Each row is a point. A path goes straight from each point to the next, and from the last back to the first. The post is the endless flat space through its rows: a point in 2 columns, a line in 3, a plane in 4, and so on, so that a path can go around it. Count how often the path circles the post. Going back the other way cancels.
In the rows, zero is written as 128.

Post, one row:
[[101 122]]
Path, 16 rows:
[[ 48 142]
 [ 88 140]
 [ 80 145]
 [ 33 166]
 [ 95 142]
 [149 168]
 [142  99]
 [102  64]
 [ 52  98]
 [ 65 161]
 [117 172]
 [162 136]
 [117 106]
 [168 106]
 [130  76]
 [ 75  78]]
Times around: 2

Post:
[[152 148 158 135 149 129]
 [162 144 105 177 169 162]
 [170 136  90 108 153 173]
 [144 141 120 169 118 128]
 [100 130 132  72 178   7]]
Path, 14 rows:
[[113 126 106 122 169 116]
 [157 122 137 145 137 164]
 [170 134 158  78 165 124]
 [186 141 123  91 153 124]
 [186 137 214 151 121  79]
 [175 162  80 160 167 102]
 [149 207 148 171 144 155]
 [139 166 123 153 175 153]
 [115 136 134 111  92 145]
 [117 108 124 107 168  76]
 [199 111 102 147 110 134]
 [170 151 143 115 149 102]
 [166 183  93 111 163 127]
 [131 166 139  96 183 146]]
Times around: 2

Post:
[[124 106 102 125 226  63 158 120 102  83  83]
 [128 120  91 176 151 178 104  97 161 181 129]
 [ 88 124  80 129 128 186 150 138 143 177  93]
 [ 85 123 128 134 155 138 198 115 135 169 154]
 [ 78 188  78 139  58  50  71 102  68 105 127]
 [107  99 156 166 146 134 121 134 133 165  85]
 [104 120  82 126  74 130  82 136 158 249 145]
 [116 141 148  99 225  88 158 172  28  49 153]
 [ 82 176 112  59  77 100  74  72  85 154 125]
 [ 64 179 101  77  36  78  50 106 151 117 152]]
Path:
[[131 138 105 110  52 188 102 116  88 172 181]
 [ 66  91  36 156 134 123 123 106 163 148 118]
 [ 12 126 142 101 135 127 127 115  60 127  81]
 [ 97 126  74 107  97 151  98 103 106 141 139]
 [109 128  89 112 104 145 125  57 149 159  97]
 [109 135  69  92 105 119  99 130  97 134 108]
 [ 55 109  86 124  96  94 112 136  99 132  82]
 [ 44 134  68 163  77 153 105  88  80 156 173]
 [129 130  56 135 114 141  84 104 114 167 167]
 [183 135 129 115 143 123 146 150  98 151 136]
 [101 182 101 156 150 158 167  99 164 113 118]
 [ 57 172 172 165 131 143  88 142 114 158 104]
 [ 49  90 143 127 125 130 108 133  74 220 103]
 [101  79 105 156 149 100 170  90 106 132 146]]
Times around: 1

Post, 17 rows:
[[ 80 124 208 123 174 131 105 106 180 162  93 132 143 110 106  54 130 139]
 [123 162 208 159 143  82 178 129  91 198 136 101 186 201 114  80 200 149]
 [158 183 141 109 125 155 169 101 160 114 173 146 150 155 162 137  55  90]
 [ 43 123 193 132 104 112  39 100  75 138 109 113  78  91 156 203 115 157]
 [ 97 163 176 137  93 119 159 168  80 153 104  92  81 114 107  77 132 163]
 [115 111 167 133 121 149  68 138 124 121 107  96 155  98  95 112 150 171]
 [ 99 170 137 166 197  99  96 149 137 116 132 126 123 145 105 115 140 119]
 [113 102 101 141 151 162 150 117 145 168 132 166 109 145  72  82 125 150]
 [114 193 171 140  80  52  92 111 169 145 120 136 117  83 178 144 175 157]
 [148 139 108  81 203 156 112  77  89 172 177 157 101  91 116 162 192 159]
 [114 167  87 157 196 161 177 131 177 140 143 170 114 109 183 125 109 176]
 [137 133 232 133 140 180 111  81 149 162 140 106  75 116  76 161 167 190]
 [174 144 204 164 154 154 120 138  98 150 174 159 102 120 155 109 139 171]
 [129 160 124  99 153  46  72 100 133  59 178 119  88 133  93  84 121 249]
 [100  98 154 120 167 207  84 173 168 140 190 143 163 146 206  99 203  78]
 [109 161 201 108 107  97 103 185 124  19 142 153 149 161 160 131 153 119]
 [165 126 131  56 103  57 146 149 168 136 137 109 139 153 139 130 107 155]]
Path:
[[133 179 185 127 147  54 174 123 163 112 119 125 134 142 118  88 184 145]
 [117 148 153 142 144 118 165 184 149 127 157 129 129 137 125  95 188 167]
 [ 90 105 173  90 164 114 122  91  49 171 119 108 151 124  89 124 132 233]
 [188 124 137  62 109 136  72 150 147 214 162 132 104 114 111  79 217 152]
 [162 139 161 144 178 148 141 108 139 168 158 111  86 143 168 120 107 209]
 [197 153 198 128  98 139 149 120 132 153 154 147  61  90 117  64 163 161]
 [ 48 160 166  97 158  65 145  79 157 154 141 153  80 112 130  54 173 188]
 [ 61  85 144 142  87 106  76 162 121 136 118 173 151 133 138 104 150 130]
 [ 83 155 194 124 134 111 112 112 119 176 101 128 115 105 143 122 122 186]
 [126 144 183 106 171 200 121 154 191 116 168 114  66 134 144  67 117 156]
 [ 97 177 163  78 138 145 109 143 160 153 110  77 160 103 159 103 102 153]
 [100 137 174 128 172 111  91 135 162 172 179 115 135 151 141 119 165 167]
 [ 71 118 219 144 159 160 136 148 106 159 160 138 145 112 148 122 206 148]
 [ 76 139 214 107 136  41  91  94 178 150 105 138  98 118 148 117 148  64]
 [126 100 124 146 169 158 142  97 127 158 127  94 155 195 145 110  94 156]
 [124 138 215 128 140 174  74 158 100 164 126 149  77 121 172 100 142 174]
 [124 162 168  82 194 142 162 154  85  99 151 184 153 133 125 152 199 196]
 [101 104 110 130 156  81 113 183 126 158 142  90 144 132  93  67 181 195]
 [ 77  91 219 125 131 101  85 104  59 174 111 120 145  30 189 123 140 134]
 [147 147 118 186 158 137 119  49 162 134 155 120  87 101  92 121 108 157]
 [ 99 144 140 133 131 132 129 101 136 102 196 118 133 197  95 158 149 138]
 [ 74 145 167  93 139 147 107 139 205 127 158 112 123 126 122  70 118 187]
 [122 192 152  88  67 143 112 123  85 144  87 140  59  80 105 155 118 175]
 [101 106 178 116 124 144  91 132 133  78 138 151 106 161 164 184 170 187]
 [104 153 230 161 160  52 161  63 133 185  70 188 160 130 171 141 183 103]
 [113 138 158 108 120  89 157 121 125 119 141  80 194 121 138 147 135 120]
 [116 110 191  62 196 116 108 152 135 181 178  91 121 131 162 122  99 146]
 [159 131 142  82 128 105  98 158 141 158 158 121 114 148  89 109  82 149]
 [162 182 142 112 148 142 130 158 150  93 160 125 158 176 144 111 141 147]
 [168 137 194 126 182 123  99 100 137 129 115 167 111 121 157 138 132 115]]
Times around: 2
